Each row of a before or after table is a point. One or more steps were done to the points. Then noise was added and the rows were shuffled. The steps act on columns, c1 being the first. Name the steps. A step turns or swaps two columns, mirrors them in a line or flattens them onto one, adds a multiple of one to another, or multiplies or shifts one. Angles are multiples of 10 degrees, from the lower column toward the higher: turns from -170 to 170, lines from 10 to 170 but not 90. Use the fewest steps. Two steps may share a column if one is a turn and the other turns, adds or multiplies; they go together, in the order done. Otherwise the lowest column goes first.
In the rows, zero is written as 128.

Before (11 x 2):
[[110 119]
 [ 97 136]
 [160 162]
 [135 112]
 [111  95]
 [ 31  54]
 [111 157]
 [105 162]
 [ 78 125]
 [ 64 147]
 [ 92  99]]
After (11 x 2):
[[ 87 126]
 [126 108]
 [140   7]
 [147 133]
 [105  86]
 [130  76]
 [ 82  81]
 [121 172]
 [ 96 124]
 [152  97]
 [100 110]]
Steps: turn c1 and c2 by 60 degrees

Before (10 x 6):
[[117 161 125 160 131  97]
 [119 143 244 138  57 146]
 [123 201 136 126 118 148]
 [ 67 189 183  95  50 115]
 [117 149 203  78  86 157]
 [157 127 242  70 134 122]
 [132 201 136 170 107 107]
 [ 99 150 150 164 134 138]
 [140 125  59 123 148 124]
 [147 141  95 187  95 115]]
After (10 x 6):
[[165 184 134 189 102 117]
 [136 197 129 124 123 147]
 [171 153 125 110  83 141]
 [149 202 130  86  33 103]
 [141 147 130 127  51 154]
 [150 154 124 107  82  93]
 [105 127 124 127 158 117]
 [ 72 122 134 172 229 120]
 [119 154 139 183 164 162]
 [145 146 129  66  14 119]]
Steps: add -1.5 times c4 to c5; turn c1 and c4 by -150 degrees; multiply c3 by 0

Before (9 x 11):
[[ 87 118 122 166 115 103  91 118 206  83 120]
 [139  90  61 112 163 191 119 197 119  37 106]
 [114 125 164 167 107 120  86  56 150 147  76]
 [186 158  85  75 142 169 172 129 121  60 155]
 [154 161 126 107 199 110 164 104  56  85 178]
 [162 204  97  94 209 168 127 147 108  99 154]
 [ 73 134 208 113 124 111 125  98 165 132  95]
 [171 102 123 132 144 203  94 183 143  40 167]
 [ 94 145 190 200  85  86 137 120 167 166  82]]
After (9 x 11):
[[ 87 130 120  87 147  94 163  87 208 122 127]
 [167 207  95 138  45 174  97 130 143  96 119]
 [ 97 131 189 119 185  96 207 165 107 151  97]
 [180 174  83 179 110 173  83  81 157  99 153]
 [142 112  65 127 102 193 105  53 181  32  92]
 [ 75 140 205 120 146 110 112 124  87 147  90]
 [153 165 128 161  46 108 114 103  64 132 154]
 [172 125 125  95 100 205 126  64 141  47 163]
 [114 128 164  82 164 119 158 121 112 204  90]]
Steps: turn c8 and c10 by -70 degrees; turn c2 and c8 by 20 degrees; add -1 times c3 to c9; mirror c4 and c7 in the line at 50 degrees; mirror c5 and c11 in the line at 100 degrees

Before (11 x 14):
[[135 123  88 203 135  92 153 137 112  91 106 119 111 146]
 [ 58 178 125 164  67 200 109 144 144 134 167  82 108 197]
 [171 123 123  82  95 162  74  92  46 142 190 115  91 201]
 [152 188 149 170 104 151 141 168 163 130 134  55  96 169]
 [158 102  79 155 158  41 138  77 172  80  90  90 202 137]
 [158  67  85 100 116 168  86 126 113 101 222  84  99 165]
 [148 142  86 147 195  88 171 106 123  27 113  89 202 123]
 [ 80 174 144 141  71 126 139 161 123 152 205  73 102 141]
 [131 117  65 100  98 127 149  83 128  64 116  54 125 104]
 [149 143  39 145 174  86 102 123 135  79  84  79 193  74]
 [129 137  52 128 191  71 172 141 141 109  86  84 152 169]]
After (11 x 14):
[[152 187 144  82 105 200 151 134 160 172 132  54 102 149]
 [160 105 186 158 159  90 191  79  78  77  88  89 156 114]
 [133 122 215 113 134 143 108  90 127 134 106 117  97 127]
 [133 118 153 198  96 178 129  63 117  82 114  55 106  80]
 [130 133 182 195 187 124 158 111  89 141  90  81 102 146]
 [151 137 206 196 172 137 151  79  89 123  81  83 184  55]
 [148 141 173 156 192 140 150  25  48 107 113  88 130 106]
 [ 55 180 151  99  70 250 132 136 160 142 166  81 133 174]
 [ 81 173 113  87  70 180 114 150 143 161 205  74 110 122]
 [170 123  88 144  99 213  28 141 152  99 188 112 159 182]
 [160  68 114 156 119 220  97 100 167 126 224  83 150 144]]
Steps: add 0.3 times c11 to c3; turn c3 and c4 by -130 degrees; shift c6 by 50; turn c7 and c13 by -60 degrees; turn c7 and c9 by -70 degrees; swap c8 and c10; shift c14 by -20

Before (13 x 24):
[[106 124  99 135 121 133 126 100 128  92  87 160 148 116 116 113 168 134
  150 130 126 128 145 112]
 [119 138  70 115 128 154  95 108 114 114 113 164 149 129 103 127 150 148
  152 145  93 100 158 125]
 [134 181 142 134 130  85 142 131 112 149 137 137 115 126 137 118 114 122
   82 108 140 131 115 127]
 [147 178 133 119 115  90 151  99 118 153 131 103  85 157 116 126 116 107
  115 109 151 144  88 161]
 [149 148 144 127 143  99 131 112 114 115 152 103 102 160 164 121 109 116
  115  97 138 142 120 155]
 [121 118  70  91 108 157 116 110 125 109  94 165 108 157 113 143 138 133
  120 126 156  97 160 102]
 [122 141 109 150 141 116 133 124 102 140 134 109 111 130 128 125 143  96
  106 113 127 115  91 116]
 [117 128 129 129 119 127 133 118  76 139 117 134 133 108 115 127 124 118
  137 106 138 115 133 141]
 [ 93 129 100  99 106 132 109 121 123  93 113 125 140 115 109 161 158 147
  145 131 107 114 159 107]
 [148 104 101 107 110 151  91  94 152  95  94 164 120 148  82 157 121 161
  123 128 147  78 123 105]
 [134 156 122 103 108 113 151 123 143 105 141 119 127 148 129 111 112 102
  131  61 104 116 123 143]
 [154 128 111 141 117  86 141 129  91 153 126 122 106 141 121 121 130 135
  109  97 121 156 110 123]
 [164 160 134 114 118 121 175 129 132 118 136 116 131 140 152 139 125 109
  155 113 112 117 132 125]]
After (13 x 24):
[[154 139 111 113 117  86 141 129  92 153 126 122 106 142 121 120 130 130
  110  97 121 156  74 132]
 [149  94 144 134 143  99 131 112 114 115 151 102 102 160 164 122 108 106
  116  98 139 142 104 110]
 [117 147 129 132 119 127 133 118  77 139 118 134 133 108 115 127 123 113
  136 107 139 115 143 122]
 [106 142  99 119 121 133 126  99 128  93  88 160 148 117 115 113 168 138
  150 130 126 129 179 141]
 [121 140  70 158 108 156 115 110 125 109  94 166 108 157 113 143 137 160
  120 127 156  97 224 138]
 [134 167 142 126 129  85 141 131 112 150 137 137 114 127 138 119 114 120
   83 108 139 131  89 132]
 [119 176  69 129 128 154  96 107 113 114 113 164 149 129 103 127 149 150
  151 145  93 100 218 119]
 [122 140 109 124 141 116 133 124 102 141 133 108 111 130 128 124 143 100
  106 114 127 115  17 158]
 [147 196 133 147 116  90 151  99 118 153 131 103  85 156 115 127 117  99
  114 109 151 145   9 107]
 [164 123 134 150 118 122 175 129 132 119 136 116 131 141 151 139 125 121
  156 113 111 116 140 135]
 [148 172 101 129 109 151  91  94 151  96  95 164 120 148  82 157 121 174
  121 128 147  79 114 129]
 [ 93 159 100 143 105 133 109 121 123  93 113 125 140 114 109 161 158 165
  145 130 107 114 221 131]
 [135 154 122 163 108 113 151 124 143 105 141 119 126 149 130 111 113 112
  130  61 104 115 112 119]]
Steps: add -1.5 times c15 to c2; turn c4 and c18 by 150 degrees; turn c18 and c24 by 150 degrees; multiply c23 by 3

Before (11 x 48):
[[132 100 169  99 126 113  79 119 139 155 131 149 157 189 133 138 124 164
  164 113 139 109 152 145 173  78  71 129 116 137 152 112 143 148 113 151
   85 137 101 139 156 149 127 154 154 127  89 138]
 [112 130 104 198 114 136 122 188 143 143 119 113 158 173 144 158 148  81
  109  84 133  98 151 151 133  72  96 137 151  97 150 178 144 129 112 115
  153 134 109  87 141 111 116 123 104 150 155 141]
 [103 116 120 103 101 137  90 123 114 123 146 141 143 168  90 136 128 141
  144  71 141 112 150 148 150 131 110 145 127 144 125 102 147 129 172 120
  125  78 149 123 103 111 130 145 140 125 126 120]
 [ 93 139 170  92 159 124 161 152 110 103 109 110 166 148 106 138 126 123
   93 156 109 122 139 144  91 129  71 106 138 142 142 116 154 162 130 162
  144 135 152 102 146 116  90 118 184 114 121 117]
 [162 134 128 120 187 151 112 129 113 135  96 159  87 174 175 150 137 141
  154 154 148 128 139 128  94 112 112 188 113 143 105 100 211 132  91 123
  136 116 169 151  97 125 133 150 118 122  95 162]
 [157 156 117  90 151 124 120 131 112  99 138 134 154 127 104 140 120 171
  103 126  90 110 115 102 137 109 126 162 189 127 118 188 113 184 126 134
  152 145 129 106 139 147 136 125  80 143 144 105]
 [ 93 127 141 108 180 120 109 127 156 193 161 124 165 194 161 123 144 151
  149 124 139 100 164 138 109 128  65 109 127 112 135 157 122 147 162 135
  180  93 147 128  74 143 141  86 122 114 117 170]
 [111 116 112 130 124 118 111 128 174 179 132 158 148 108  88 113 124 142
   97 163 118 140 176 103 128  99 104 159 148 123 116 146 114 101 121 168
   77 154 141 121 138 123 133 112 147 106  90 138]
 [ 94 144 177 103 145 131 132  61 159 167 157 175 150 179 152 127 142 119
  115 104 148 153 119  64 170 110  98 118 155 144 185 119 136 172  95 125
  129 157  56 175 138 148 113 127 146 164 138 138]
 [138 107 147 132 131 128 140  92 107 147 152 113 178 123 147 120 158 139
  170  89 130 136 130 160 152 120 112 134 193 129  97 147  99 148 106 159
  134 147 123 105  93 204 130 137  94 106  94  78]
 [157 157 115  98 149  92 114 119 104 134 161 112 143 127  99 130 183 143
  119 135 138 132 149 143 142  90 127 135 140 155 118 188  90 133 101 136
   74 112 138  98 151 134 116 176 163 118 106 153]]
After (11 x 48):
[[159 158 117 105 149  92 114 120 104 135 161 112 144 127  98 130 184 143
  153 135 140 132 182 142 143  89 125 133 141 120 117 187  92 121 101 137
   76 133 138  98 150 134 117 178  88 169 106 152]
 [111 114 141 109 123 119 111 125 172 180 132 159 148 106  88 113 122 145
  124 164 117 140 248 103 127 100 103 158 149  98 116 149 114 100 121 168
   77  84 141 120 140 124 133 112 122  75  89 137]
 [132  98 138 111 127 112  79 117 141 156 131 149 157 191 133 139 125 162
  137 115 141 109 186 146 174  77  73 129 117 163 152 113 143 172 113 149
   87 121 101 140 158 148 126 153  93 107  88 140]
 [137 106 125 160 130 127 139  91 107 146 152 113 176 125 145 122 156 135
  128  90 129 134 133 158 150 120 112 132 193 169  96 149  98 155 105 160
  136  92 124 108  93 204 132 136 144  91  94  79]
 [157 154  76 184 151 124 122 131 113  99 138 134 153 126 105 141 119 171
  129 126  89 109  94 102 137 107 127 163 187 104 117 188 112 155 126 134
  152 128 128 105 138 145 139 123 108  84 145 104]
 [103 116 121 124 102 134  88 123 116 123 145 143 145 169  91 135 128 142
  144  67 142 114 182 148 149 130 110 144 128 146 126 101 149 124 172 120
  126 166 150 123 104 111 131 144  99 248 128 119]
 [162 136 125 140 186 150 111 128 112 135  97 158  90 174 176 149 137 141
  143 155 148 127 156 129  97 111 112 188 113 154 103 101 211 132  92 123
  137 130 171 153  94 125 134 151 125 157  94 162]
 [ 93 127 121 141 178 122 109 124 154 192 161 124 165 196 161 122 142 151
  113 124 140 102 217 136 107 129  65 108 126 149 136 159 123 149 162 135
  180 145 147 128  75 142 140  89 111 216 116 170]
 [110 131 111 127 113 136 122 189 143 143 120 114 158 172 144 158 147  82
   96  86 129 100 184 153 133  70  96 139 151 110 151 180 144 107 110 116
  153 144 110  88 143 109 116 123 203 107 156 140]
 [ 92 140 129  89 159 125 162 152 110 104 108 109 162 148 107 137 127 125
  142 155 108 123 156 144  91 127  70 105 139  95 141 114 154 183 132 164
  145 110 152 102 146 117  90 119  75 115 119 118]
 [ 94 143 127 119 147 130 133  61 160 167 158 173 149 178 152 126 141 120
  143 105 147 153 105  64 170 111  99 119 156 117 187 116 135 193  95 124
  130 135  55 175 139 149 112 125  98  48 138 140]]
Steps: turn c3 and c34 by 50 degrees; turn c4 and c45 by 110 degrees; swap c19 and c30; multiply c23 by 2.5; multiply c38 by 2.5; turn c38 and c46 by -110 degrees
